Each row is a point. Two turns around zero, p and q, are shown by what they do to some points. Write where each new point lands after one turn and then the other. Backwards means that the second turn is done in reverse. Each puzzle has new turns, and all numbers are rounded.
In the rows, zero is written as 128.

Turn p:
[157  93] -> [153  90]
[107 185] -> [114 187]
[148 101] -> [145  99]
[119 126] -> [119 127]
[108 135] -> [109 137]
Turn q:
[169 139] -> [165 148]
[ 95 142] -> [ 93 134]
[146  88] -> [155  93]
[101 143] -> [ 98 137]
Where do these land?
q, then p: [172 156] -> [169 161]
q, then p: [106 127] -> [106 125]
p, then q: [106 100] -> [109  98]

Turn p:
[101 156 112 118] -> [112 106 139 159]
[119  93 135 116] -> [113 146 147 104]
[140 191 139 118] -> [161  77 124 153]
[178  90 123 172] -> [151 181  82 106]
[133 146 109 106] -> [141 124 146 154]
[ 96  92 150 138] -> [ 88 133 129  92]
Turn q:
[129 123 146 132] -> [146 132 129 133]
[147 184 148 152] -> [134 159 182 105]
[143 128 168 115] -> [164 151 121 119]
[112 155  94 117] -> [ 95 109 136 101]
[ 77  87 100 147] -> [116  67 118 166]
[159  90 113 104] -> [114 149  80 144]
Where do these land?
p, then q: [115  95 141 113] -> [152 118 120  97]
q, then p: [147 138 104  81] -> [113 123 167 166]
p, then q: [126 161 141 112] -> [139 138 111 159]
p, then q backwards: [ 81 139 129 185] -> [127  96  66 101]
p, then q backwards: [172 108 125 149] -> [157 121 161 100]

Turn p:
[109 122 124 114 159 139] -> [120 141 162 131 144 128]
[142 152 118  96 132 157] -> [118 127 139 142 129 176]
[160 104 119 121 122 167] -> [162 134 118 155 150 156]
[155 156 112 171 161 121] -> [ 93 175  95 142 124 121]
[165 110  89 107 129 124] -> [145 147 108 106 157 164]
[ 80 139 159 166  73  69] -> [113  72 106  96  87  59]
[163 117 129 103 159 153] -> [150 164 143 142 134 164]
[ 99 125 117 157 104 118] -> [115 101 111 125 140  95]
[ 80 127 185 117 113 104] -> [135  93 168 114  85  89]
Turn q:
[144 104 129 127 187 104] -> [169 134 124 108  83 101]
[109 144 141 167 158 119] -> [134 140 161 142 122  86]
[130 100 123  69 100  95] -> [154 148  73 113 145 168]
[146 146 153 153 103 152] -> [ 81 117 140 116 145 114]
[131 137 130 177  98 147] -> [ 97 116 171 119 155 124]
[139  59 126 153 103 144] -> [122 144 162  71 123 169]
[146 145 108 152 131 137] -> [127  94 148 127 131 118]
[120 158 125  88 154 143] -> [125 117  96 168 102 124]
[ 86 160 117  66 116 110] -> [144 143  79 188 147 148]
Where do these land?
q, then p: [150 131 134 127 106 107] -> [125 149 146 111 143 142]
q, then p: [143 180 124 109 124 130] -> [129 144 117 112 167  94]
p, then q backwards: [131 152 150  92  94 158] -> [130 124  75 117 137 165]
p, then q: [128  58  94 138 162 142] -> [149 101 109 132  90  61]
q, then p backwards: [ 89  75  83 182 145 115] -> [128  88 170  59 165 141]
p, then q: [136 143 153 148 135 135] -> [125 125 146 128 161 125]
q, then p backwards: [119 157 157 100 130 108] -> [143 124 117 179 130 132]

Turn p:
[225 147 116 112 134 152 119 141 129] -> [129 131  99 175 177 104 178 173 106]
[126 147 142 135 121 159 149 131 143] -> [117 132 138 124 151 152 149 124 150]
[106  89 127 104 133 162 128 110 140] -> [ 91 118 147 143 133 154 102 111 106]
[161 128 148 142 113 111 106 130 114] -> [167 127 109 138 146 118 117 147 130]
[ 93 136 143 103 109 112 132 106 129] -> [136 164 149 129 109 142 107 107 133]
[156 145 137 122 115 108  82 115 143] -> [168 148 101 146 147 115 129 111 108]
[120 116 126 141 166 114 144 104 119] -> [137 107 151 108 104 136 134 138 102]
[ 94 145 145 132 139 109 147 175 128] -> [116 144 138  75 126 106 124 129 158]
[142 122 125 133 125 120 146 150 118] -> [121 127 118 121 125 120 129 157 139]
[ 99 124 131 142 118 102 136 150 150] -> [123 139 108  89 114 132 114 116 143]
[115 129  87 138 117 141 132 105 117] -> [120 107 128 154  94 137 140 112 137]
[ 99 107 109 132 146 146 115 118 107] -> [114  92 150 136 111 121 112 109 122]
Turn q:
[116 100 135 137 126 134 137 106 122] -> [132 122 130 105 106 117 148 128 137]
[160 111 112 136 165  88 129 116 148] -> [ 72 112 109 121 123 141 121  96 135]
[158 171 183 105 156 114 120 124 162] -> [100 143  75 141 130 124  71 163 132]
[105 111 118 154 113 174 117 152 101] -> [151 139 177 115 132 132 162 149 105]
[150 131 130 146 143  86 130 108 109] -> [100 104 126 128 106 112 104 101 116]
[106 130 121 114 125 153 151 148 110] -> [154 131 160 124 146 127 129 140 150]
[134 143 139 131 123  90 135 135 164] -> [129 123  91 126 128 153  97 112 124]
[110 131 127  99 119 120 105 140 132] -> [143 151 113 132 156 116 130 117 125]
[143 117 119 124 101 154 132 130 113] -> [141 144 151 148 110 132 147 131 134]
[ 98 136  95 134 110 166 125 121 119] -> [159 110 148 141 145 126 169 143 124]
Where do these land?
p, then q: [154 117 136 145 150 128 115 143 130] -> [104 138 148 118 140 124 125 105 141]
q, then p: [116 117 144 118 118 110 125  91 104] -> [147 153 102 134  97 132 119 138 118]
p, then q: [129 115 149 125 139 104  95 143 153] -> [102 126 131 152 148  93 128 110 129]
p, then q backwards: [106 134 142 135 136 117 143 141 102] -> [119 116 145 128 138 138 157 129 106]
p, then q: [139 172 122 133 121 121 135 124 138] -> [130 105 126 145 117 150 110 132 153]
p, then q: [ 73 120  93 144 148 101 104 116 127] -> [154 140 103 147  89  93 156  95 132]
p, then q backwards: [148 129 147 142 133 134 181 135 152] -> [118 109 129 142 150 167 129 144 167]
p, then q: [146 136 146 141 116 199 114 136 147] -> [ 86  98 129  81 138 134 147 158 148]
q, then p: [146 127 113 123  92 130 128 143 113] -> [160 118 130 134 143 149 143 135 143]
p, then q: [123 114  88  74 127 135 140 109 116] -> [177 107 140 111 115 118 121 133  85]

Turn p:
[138 163 102  93 145 116 113 116 122 149 163 103] -> [127 123 153 145  96 179 154 122 114 144 148 114]
[106 118 104 154 128 139 131 174 128 176 106 126] -> [145 179 119 169 144 129 118 134 140 142 114 164]
[187 120 133 102  96 129 135 139 142  70 143 125] -> [136 100 115  87  99 126 159 107 130  80  88 107]
[171 141 113 124 117 135 167  84 133 111 159 135] -> [128 107 138  75  80 142 115 121 121 146 106 110]
[142  90 101 101 128 111 128 105  96 116 155 134] -> [119  89 149 137  87 133 120 154 104 108 113 137]
[160 116 159  76 119 124 156  94 168 106 160 142] -> [ 91 100 146  61 108 122 173 136 116 129 107 114]
[110 146 131 102 122 157 145 119 130  99 168 148] -> [ 95 140 162  94 126 146 115 122 117 105 122 101]
[144 159 143 115  93 107 132 100 127 106 152 163] -> [103  93 149 111 119 122 126 101 133 139 103  82]
[130  92 157 122  91 148 131 139  72 134  74  81] -> [141 125  48 154 150 128 120 184 111 106 108 111]
[ 89 143 121 149 170  98 128 170 121 158  92 140] -> [131 145 125 175 174 126 117  98 117 152 148 176]
[120 129 134 163 173 149  91 150 119 173  89 145] -> [116 153  97 168 144 124 111 124 170 143 170 171]
[ 88 146 110 161 172 130 118 133 156 123  79 127] -> [161 138 135 126 181 131 108 112 148 139 172 166]
[160  93 176 147 106 122 158 130 111 102 145  85] -> [141 129  79 104 100  83 139 141  84 110 116 101]
[ 91 139 112 145 120 119 107 118 169 149 115 141] -> [145 139 167 138 160 118 131 132 162 156 137 131]
[ 81 124 125 166 140 134  80 148 124 149 120 123] -> [141 160 138 178 152 109 113 136 151 122 167 133]
Turn q:
[154  71 124  94 121 117 110 121 125  68 122  96] -> [128 178  91  93 123 107 130  94 157 120 154  83]
[121  91 104 150 139 139  58 128 136  91 141  96] -> [182 131 101  89 150  89 147 137 144 140 131  81]
[119 111 111 100 152 142  97 145 166 116 121 144] -> [126 127 134  86 108 130 127 141 129 152 105  84]
[140 144 124 110 166 155  91 123 143  96 148 118] -> [140 133 127 104 141 157 165 150 145 139 130  83]
[141 169 126 148  98 103 104 147 147 143 158 132] -> [122  92 163 128 135 101 151 150 163 119 132 152]
[135 108 125 139 169 114 108 130 117  83 110 151] -> [130 119  69  99 126 141 138 116 140 154 118 117]
[ 99 150 137  92  86 132 136 164 101 148 172 130] -> [145 132 177 130  74 127 148 138 118 102 159 160]
[126 140 156 152 100 134 151  94 124 152 110 160] -> [114 113 116 186 123 131  95 145 128 115 118 148]
[141 107 143 135 101 149 225 157 106 147 132 123] -> [ 91 151 143 188 106 115 136  77  72 126 146 154]
[ 96 147 139 130 121  96 159 103 141 138 144 129] -> [123 140 138 139 129 134 127 134 131  91  90 166]
[134 156  89 137 136 118 120  99 125 155 132 150] -> [129 130 139 130 152 138 113 164 144 159 117 161]
[124 121 132 129 113 147 189 136 104 119  60  88] -> [133 139 133 165 135 147  90  43 103 125 137 122]
[133 150 154 148 161 117 116 118 128 209 115 147] -> [102  78 133 126 161 147  96 175  90 120 127 155]
Where do these land?
q, then p backwards: [147 123 113 115 105 110 127  93 154 158 114 154] -> [104 106 128 143 118 159 131 112 111 149 126 173]
q, then p: [112 134 139 127 158  94 117 181 146 103 142 142] -> [116 107 131 103 152 141 133 171 106 125  81 142]
q, then p: [115 172 126 111 101 164 137 133  75 103  84 124] -> [126 149 119  95  70 107 120 149 181 135 135  95]
p, then q: [121 112 108 165  91 120 156 121 162 151 129 137] -> [ 85  87 143 112 142 138  92 126 140 116 141 135]
p, then q: [103 110 125 112 141 121  74 148 120 122 173 122] -> [139 117 103 162 120 115 179 107 136  94 115 139]
q, then p: [110 109 113 100 174 100 145 156 125 119 176 122] -> [ 88 113 124 115 154 179 115 123  98 139  89 117]
p, then q: [164 116 100 173 127 114 131 110 134 157 133 145] -> [ 99 107 143 135 125  87  89 152 149 124 133 136]
p, then q: [142 112 124 160 131 113 137 113 138 169 116 156] -> [104 101 141 117 124 103  94 154 126 130 114 150]
p, then q: [141 145 144 103 117 211 151 150 112  90  86 130] -> [169 156 154  97 119 175 134 118 154 176 107  75]
q, then p: [132  85 139 159 112 114 146  92 132 159  94 140] -> [154 100 150 182 135 121 107 114 150 118 159 140]
p, then q: [114 131 123 108 168 104  98 163 143 139 152  78] -> [114 140 115 189 128 137 180 126 118 130 136 162]
q, then p: [142 125 145 104 132 101 114 156 117  95 162  95] -> [118 118 158  78 124 147 139 124  88 124 109 113]
q, then p: [113 176 139 106 130 188 115  93 103  56  98 101] -> [172 171  93  58  76 148 133 137 168 130 147 109]
p, then q: [136 144 154 150 106 137 143  83 131 171 134 143] -> [134 115 182 101 141 110  97 140 107 107 129 139]

Turn p:
[112 158 107 129 105 137 135 128 155 151 177 106 148 163] -> [106 145 118 105 185 125 165 133 110 100 122 105 115 122]
[118 162  81 123 100 130 163 164 153 124 139 147 129 109] -> [140 136 123  89 151 105 163 131 129 112 108 183 106 116]
[139  94 159 129 130 116 119 144 110 159  75 129 113 157] -> [143 128 122 179 107 155 128 137 149 136 128 121 180 106]
[124 191 127 132 128 107 153 165 154 109 152  87 141 120] -> [164 139 122  80 161 132 143 155 126  87 166 137  95 129]
[147  90 128 140 108  97  85  96 131 129 109 142  91 123] -> [109 121 132 168 103 138  92  94 171 117 103 119 123 113]
[126  74 158  94  87 124 100 105  80 128 141 112 138  73] -> [ 86 166 134 100  69 161  73 108 114 152 118 116 138 104]
[187  80 131 124 160 120 128 116  99 156 104 157 130 147] -> [122  99 149 178 119 120 115 133 147 187 132 115 154  87]
[129 171 116 128 109 135 153 119 114  79 141 122 122 152] -> [156 127 150 101 118  97 149 147 115 100 110 104 101 137]
[138 123 130 106 159 130  75 105  99 151  67 144 144 133] -> [109  85 152 142 119 142  95 138 156 148 121 122 195 147]
[148  91 178 124 165 101  98 123 130 141 101 205 142 147] -> [ 97 127 171 199 104 127 132 124 173 167 165 139 160 143]
[ 80 138  98 100 147 137 155 150 154 100 156  98 119 145] -> [123 116  73  95 126  97 165 143 102  97 147 129 112 141]
[ 97 133 100 171 126 128 150 135 136 103 138 103 164 122] -> [150 163  98 110 160  90 110 142 114 121 124 130 114 151]
[127  93 166 112  69 159 141  59 137 125 110 107 123  71] -> [112 159 114 109  81 194 102 118 129 170  68 110  91 147]
[158 104 154 148 145 163  83 155 116 134 106 168 116 143] -> [120 109 166 201 118 139 114 130 105 131 130 153 155 128]
[135 163 100 130 166 139 139 142 158 118 157  89 123 125] -> [142  91 104 104 166 120 132 141 106 110 156 129  93 131]
[ 82 181 114 158 143 126 171 143 123 141 175 134 104 118] -> [170 138 120  92 160 104 172  75 101 113 150 136 115 144]
Turn q:
[ 99 131 116 112 160 112 103 157 100 149 142 120 143 103] -> [142  98 126 142 108 147 160 133 106  93 128  89 127 136]
[106  89 156 131  49 104 113 139 148 108 145 111 119 216] -> [149  79 127 103 136 125  40 161 159 169 123 157  90 170]
[103 153 120 133 135 104 121 115 169 131 136 109 142 129] -> [143 106 129 113 159 139 122 105 129 118 159 121 154 139]
[158 153 114 157 113 119 120 142 122 113  94 117 118  94] -> [ 76 136 113 137 138 110 125  93 105 106 120 137 122 132]
[101  89 111 133 109 169 118 106 125 102 126 113 153 132] -> [150 123 151  98 105 134 116  95 117 167 120 122  96 112]
[216 107 110 134 155 138 116 119 109 169 144 115 156 100] -> [127 170 160 156 144  74 189 137  84 134 119 116 117 157]
[156 110 117 117 135 148 125 141 134 111 140 142  84 122] -> [121 151 129 163 135 133 136 121 160 140  93 128 113 130]
[147 145 151 125 144 135 125 112 111 121 156 116 145 145] -> [125 131 160 107 129 136 155 150 128 130 128 148 135 147]
[113 120 120  99 151 107 116  41 117 144  99 117 127 136] -> [161 110 145 157  95 123 144 107 110 159 174 170 169 117]
[128 134 154 122  97  87 225 151 127 105 149 109 155  95] -> [ 66 161 138 104 124 135  96 164 149 115 203  84 113 129]
[114 140 133 153 151  87 181 119 103 106 117 215 126  99] -> [ 88 163 135 142  91 131  93 151 132 102 121  99 204  82]
[106 142 109 113  83 156 109 152 120 120 121 163 144 109] -> [129 138 103 122 130 171 102 125  87 127 100 117 104 105]
[128 150 180 133 159 106 113 146 191 124  83 109 132 121] -> [ 96  85  75 105 169 111 156 118 149 143 145 123 168 131]
[135 131 113 117 134 144 127 149 125 155 135 113 105 216] -> [173  99 141 136 155 110 125 165 160 108 111 173  94 121]
[110 127 119 142 145 204 110 132 118 163 132 150  72 103] -> [173 172  87 132 102 137 162  97 147 106  75 137 115 113]
Where do these land?
q, then p: [149 157  88 178 116 140 157 145 142 150  83 138 132 114] -> [140 105 141  81 105  93  88 104 163 116 153 125 121 158]
p, then q: [133 151  99 153 117 136 133 148 120 160 146  91  93 110] -> [108 150 157 163 106 131 171 104 116 151 117 132 136 111]
p, then q: [121  89 102 112  83 107 123 142  73 174 107 157 102 126] -> [111 151 104 105 127 132 121 100  54 155 168 113 160 106]
p, then q: [146 130 157 133 165 116 145  89 150 138 147  97 137 100] -> [183 139 130 145 138 127 160 117 157 119 123 143 104 158]
p, then q: [130 125 126 125 179 165 101 122 151 107 157 147 141 112] -> [170 105 139 135  82 125 107 153 153 117 103 127 136 145]
q, then p: [137 127 150 159 125 145 151 112 146 125 154 117 156 150] -> [105 112 140 112 118 151 159 146 145 124 167 125 135 121]
p, then q: [121 140 121  67 117 154 143 169 133 123 121 126 141 139] -> [110 139 119 133 116 153 110 166 125 120 131  90  96  90]
p, then q: [106 101 144 140 104 107  67  85 128 145 122 130 168 155] -> [147  67 124  63 148 140 135  93 123 116 141 139 141 124]
p, then q: [143 120 197 103  89  95  87 142  71  69 126 173 118 113] -> [ 93 143  79  61 131 179  81 145 110 155 124 160 126 188]
q, then p: [128 105 142 160 157  92 103 192 200 149 105 136 105 126] -> [122 104  49 138 162  88  84 159 175 130 144 114 130 122]
p, then q backwards: [135 148 124 137 166 157 153 121  68 125  85 139 144 140] -> [122  87 139 135 151 104  91  90 140 148 143 150 165 160]
q, then p: [ 91 114 118 130  71 202 144  93 136  80 110 112 143 133] -> [ 85  78 156 100 107 192 143  72 131 140  95 134 131 129]
q, then p backwards: [156 116 121 130 128  96 117  88 138 104 171  88 123 137] -> [124 159 158 148 160 129 107 106 128 126 124 183 149 114]
q, then p: [126 141 136 105 168 107 117 130 159 145 133 154  90 140] -> [134 134 115 151 173 104 115 162 128 154 132 151 109 139]
p, then q: [ 99 156  94  89 136 102 178 142 102 126 154 116 126 126] -> [115 144 148 180 137 160 129 154 123 140 185 108 117 126]
